Rows are points. Examples show where two turns around zero, p and q, send a point. Where does a point land after both, in the order given? Backwards means that the second turn is done in reverse. Each puzzle has new turns, and all numbers are rounded.
In the rows, 128 means zero.

Turn p:
[130  89 161] -> [107 141 173]
[ 99 134 131] -> [112 146 111]
[ 73  84 115] -> [ 57 129 121]
[170 177 152] -> [195 144 131]
[139 104  75] -> [112  72 119]
[158 181 134] -> [187 136 113]
Turn q:
[210 158 126] -> [158 161 203]
[ 82 143 154] -> [ 81 133  99]
[ 67 109  93] -> [136 116  57]
[133  88 145] -> [126  85 137]
[113 160 120] -> [120 160 113]
[162 110 129] -> [147 112 158]
Where do these land?
q, then p: [111 124 157] -> [ 97 136 118]
q, then p: [ 92 175  80] -> [169 100  70]
q, then p: [150 136 161] -> [118 166 137]
p, then q backwards: [118 155 119] -> [108 129 105]
p, then q: [169  50 124] -> [ 70  62 133]

Turn p:
[118 163 165 116 131 104] -> [138 126 165  87 125 111]
[119 103 100 128  41 138] -> [109 169 100 174  78  88]
[122 127 159 167 106 133] -> [138 149 145 126  87 152]
[149 133 156 112 129 106] -> [150 102 144 115 118 111]
[148 125 141 152 156 115] -> [150 109 148 133 135 156]
[134 129 176 120 158 138] -> [140  98 132  86 119 149]
[109 102  86 121 165 126] -> [ 90 111 117 151 168 142]
[124 142  41 108 139 163] -> [109 160  74 153 195 115]
Turn q:
[116 124 157  79 129 137] -> [119 120 173  95 142 128]
[141 164  48 113 142 127] -> [116 199  95 144 169 130]
[131 101 139 114  90  94] -> [135  99 116  97 134  87]
[137 118 210 137 140 112] -> [170  66 161 117 113 147]
[ 98 156  90 147 136 134] -> [113 161 126 174 132 118]
[147 136 119 128  91 137] -> [138 150 114 107 108 110]
[148  92 146 193 157 147] -> [126  88  96 153  85 176]
[106 132 115 114 138 136] -> [107 139 143 137 141 126]
Where do these land?
q, then p: [109 156  91 117 129 122] -> [138 143 163 114 155 141]
q, then p backwards: [138 127  96 126 152 153] -> [102 123 110 150 134 156]
q, then p: [145  71 107 162 154 114] -> [ 83 140  93 172 145 148]
q, then p: [138 153 225 172 146 133] -> [182 108  85 149  46 143]
p, then q: [149 128  95 106  91 115] -> [156 117  92 157 144 112]
p, then q backwards: [105 112 105 121  66 117] -> [ 87 138  93 154  93 148]
p, then q: [118 147 169 114 149 158] -> [105 149 147  85 151 128]
p, then q: [122 130 136 105 137 111] -> [122 104 134 121 144 124]

Turn p:
[129  96 140 175 135  96 159  77] -> [175 161 152 121 165  80 135 109]
[149 128 143 129  96 140 127 141] -> [130 109 128 105 125 149 122 103]
[142 134 154 142 147 123 163 100] -> [127 151 159  97 142 101 138 127]
[ 99 131  99 102 115 190 113 132] -> [ 87  99 137 173 145 166 115 134]
[136 118 134 173 145  96 144 127] -> [164 167 137 121 118 108 140 114]
[106 116 119  85 128 152 122 164] -> [113  89 135 153 103 148 110 154]
[140 107 125 121 149 100 109 103] -> [139 143 104 127 137  94 104 139]
[ 92 141 136 106 124 127  95 135] -> [106  98 103 153 115 117 142 132]
[108 145  95  90 106 135 129 137] -> [119  98 114 143 139 161 139 162]
[179 164 135 156 137 121 119 164] -> [120 167 110  88  89 156 134 107]
Turn q:
[122 134 111 162 130 104 146 147] -> [102 147 119 151 138 107 120 152]
[119 119 118 162 113 137 146 151] -> [ 93 143 109 122 121 113 109 138]
[147 113 129 111 119 129 149 140] -> [136 126 117 111 119 142 126 156]
[ 99 111 112 147 118 143 147 141] -> [110 146 103 115 112 100 118 125]
[126 122 129 144 128 146 143  52] -> [115 160 143 123 101 143 185  97]
[124 145 112  93 136 145 145 117] -> [163 152 133 104 137 128 134 125]
[143 133 108 136 115 134 110 128] -> [120 133 113 134 144 149 120 115]
[142 128 159 121 172 115 119 138] -> [133  88 156 128 147 117 144 146]
[132 149 172 159 138 133 111 125] -> [ 96 108 174 135 129 128 123 116]
[123 116 110 142 126 138  40 121] -> [118  89 100 154 153 141 123  60]
[133 137 149  31 113  83 152 148] -> [223 115 141 133 106 141 106 180]
Where do these land?
p, then q: [108 163 166 104 150 108 115 122] -> [151 147 103 153 100 100 114 157]
q, then p backwards: [112 121 105 161 158 153  92 127] -> [121 144 158 142 107 141  98  85]
p, then q: [152 117 141 113 142 159 158 108] -> [151  86 156 129 123 112 121 115]
q, then p backwards: [110 112 128 153 122 135 143 114] -> [125 150 147 136 151 127 112 135]
p, then q backwards: [102 133 110 173 131  95 113 148] -> [106 116 100 111 118  98 131  82]
q, then p: [140 152 156 112 114 159 161 161] -> [ 95  85 101 118  96 125 112 129]
p, then q: [ 96 116  93 158 132 102 119 127] -> [ 85 154 135 137 156 142 132 149]
p, then q: [149 158 171 126 128 100 118  98] -> [187 146 118 148 125 116 143 147]
q, then p: [166 114 147  91 111  95 155 155] -> [132 114 132 127  83 177  94 108]
p, then q: [116 100  97 116 108 149  85 130] -> [ 87 120  98 132 148 123 145  92]
p, then q: [158 122  93 101 112 152 148 119] -> [133  92 130  90 156 115 121 106]
